Rows are points. Any point is a mix of the corners, with weights that add up to 1. It lies inside the corners' shape when no weight is negative. Say inside or outside, and name the corners with a negative weight.
In the rows, 128 means zero.

Corners:
(1): [153 159]
(2): [103 190]
(3): [97 71]
Points:
[108 182] -> inside
[148 156] -> inside
[ 89 146] -> outside (1)
[152 144] -> outside (2)
[106  71] -> outside (2)
[ 94 136] -> outside (1)
[135 135] -> inside

Corners:
(1): [165 178 146  95]
(2): [172 142 142 137]
(3): [106 173 106 159]
(4): [96 77 65 63]
(5): [105 145 132 153]
Points:
[84 78 48 80] -> outside (1, 5)
[110  96  84  82] -> inside
[131 147 128 141] -> inside
[115  94 100 111] -> outside (1, 3)
[144 140 130 105] -> outside (3)
[111 168 109 151] -> inside
[152 174 149 146] -> outside (4)

Corners:
(1): [168 154  64 126 156  77 203 107]
(2): [203 135 165 121  81 170 192 129]
(3): [117 176 173  86 111 198 138 148]
(4): [110  42 202 158  92 191 138 140]
(5): [ 94 142 139 146 138 120 156  77]
(6): [140  62  82  62 219 120 112  34]
(7): [109  95 130 121 150  81  78 111]
(8): [ 99 109 128  75  86 146  61 114]
(9): [127 141 135 138 117 160  78 153]
Points:
[131 126 113  89 127 122 103 116] -> outside (4, 5)
[161 119 147 125 123 166 169 117] -> outside (7, 8)
[121 114 142 112 116 168 113 137] -> outside (2, 5, 7)
[109 125 166 145  93 178 115 154] -> outside (2, 6, 7)
[114 163 113 123 131 119 107 131] -> outside (2, 4, 6)
[136 114 129 114 140 123 147  93] -> outside (9)
[128 108 127  89 129 145 111 100] -> inside

Corners:
(1): [181  70 127 117 132 119  95 128 117  82 102]
(2): [182  89 108 123  90  67 129 127 118  99 116]
(3): [143 131 125 154 185 131 186  87   8 144 146]
(4): [172 135 113 120 134 126 132  68  93 130 144]
(5): [184 122 139 126 115 114  57 157 120 129 132]
(6): [ 74 164  90 100 137 143  73 158 236 129 123]
(7): [130 192 145 127 103 141 140  81 154 116 132]
(8): [ 79 141  79 154 164 108 101  91 220  73 120]
(9): [110 147 114 170 156 196 161  98 140 187 110]
(10): [ 98 170 154 169 108 213 143 100 201 178 183]
(11): [242 103 131 101 179  74 107 160  83  96 138]
(12): [127 139 198 122 126 191  79 156 181 231 112]
Points:
[148 133 122 134 137 134 124 118 139 122 139] -> outside (12)
[182 108 133 127 153  97 134 108  54 112 127] -> outside (6, 9, 10)
[124 158 127 142 128 161 126 110 167 157 132] -> outside (1, 3)
[160 134 119 125 133 131 126  88 113 132 139] -> inside
[167 127 123 124 138 127 121 101 115 126 136] -> inside
[154 131 142 129 125 145 117 123 133 146 134] -> outside (8)
[137 131 142 130  97 163 107 124 169 156 125] -> outside (3, 8, 11)
